Each row of a before or after table is a point. One or more steps were done to the points. Then noise was added and the rows were shuffled. The steps act on columns, c1 being the first. What was done? A step turns or swaps two columns, mirrors them in a line or flattens them onto one, adds a multiple of one to another, or multiplies or shifts one. Angles are multiples of 10 degrees, from the lower column toward the higher: turns from -170 to 170, lines from 10 to 170 but not 90. Use the fewest steps. Two steps may share a column if one is a turn and the other turns, adds or multiplies; they go together, in the order done. Otherwise the lowest column goes first.
In the rows, zero is written as 128.

Before (8 x 2):
[[120 142]
 [140 126]
 [ 94  97]
 [147 139]
 [139  48]
 [113 175]
 [118 153]
 [118 166]]
After (8 x 2):
[[ 56  94]
 [162 151]
 [146 145]
 [ 87 149]
 [147 114]
 [135 141]
 [129 118]
 [173 160]]
Steps: turn c1 and c2 by -70 degrees

Before (13 x 6):
[[ 88 175 185 136 140  97]
 [162 112 163 113 129 122]
 [165  97 189 119  89 112]
 [ 92 170 115  77 118 104]
 [123 103 114 151  84  83]
 [ 97 120 152 143 101 155]
 [134 107 188 120 109 104]
 [113 118 121 135 140 111]
 [137 175 119  90 120 108]
 [166 179 165 130 137 143]
 [163 134 112  83  71 118]
 [147 154 107 145  70 150]
 [148 121 187  80 135 107]]
After (13 x 6):
[[140 119 120 142 110 113]
 [115 107 189 126 147 107]
 [ 69 136 106 119 184 122]
 [ 74 126 190 133 123 105]
 [157 121 149 146 159 153]
 [ 95 110 159 109 130 122]
 [154 177 180 160 111 104]
 [104 179 169  93 121 137]
 [106 170 116 184 139 105]
 [148 106 114 123 171  85]
 [ 92 181 121 143 136 114]
 [126 159 102 107 182 146]
 [ 97  92 189 101 169 114]]
Steps: turn c1 and c4 by -120 degrees; multiply c5 by -1

Before (12 x 11):
[[136 117 133 165  99  97 124 132 114 139 144]
 [145 143 101  97 144 107 158 111 113 150 116]
 [116 150 167  95 157 151 135  93  84 166 119]
 [102 111 112  90  96 158 170 163 117 124  89]
 [146 123 135 121 130 135 105  90 116 105 114]
 [136 196 106 139  98 134  93 166  95 165 102]
 [120 150 129 141 176 116 121 121 112 142 143]
 [116 126 144 137 136 126 115 149 151 148  88]
 [112 151 144 113  94 158 146 125 137 155 158]
 [107 154 167 164 152 104 128 112 147 114 123]
 [122 135 163 139 118  90 125 167 131 137 157]
 [ 94 167 129 144  98 109  87 110 138 138 143]]
After (12 x 11):
[[164 125 119 136 133 135 123  89 118  98 114]
 [119 137 155 124 148 126 107 148 121 150  87]
 [ 97 102 142 120  43 158 131 125 116 125 158]
 [121 124 113 102 248 116 116 121 122 154 143]
 [141 163 117 113  55  97 131 132 118 169 144]
 [102 116 137  87  53 110  64 110 130 157 143]
 [137  95 105 137 168 108 167 111 148 171 116]
 [156  93  90  68  53 134 104 166 138 160 103]
 [107  88  99 133 201 151 125  93  76 143 118]
 [ 71 110 112 166  48 159 143 163 139  94  89]
 [ 99 138 159  85 188 104 111 112  98 138 123]
 [121 132 143 115 103  90 120 166  96 176 157]]
Steps: multiply c1 by 1.6; turn c1 and c7 by 30 degrees; turn c2 and c4 by -130 degrees; turn c3 and c9 by -70 degrees; multiply c5 by 2.5; add -1 times c6 to c10
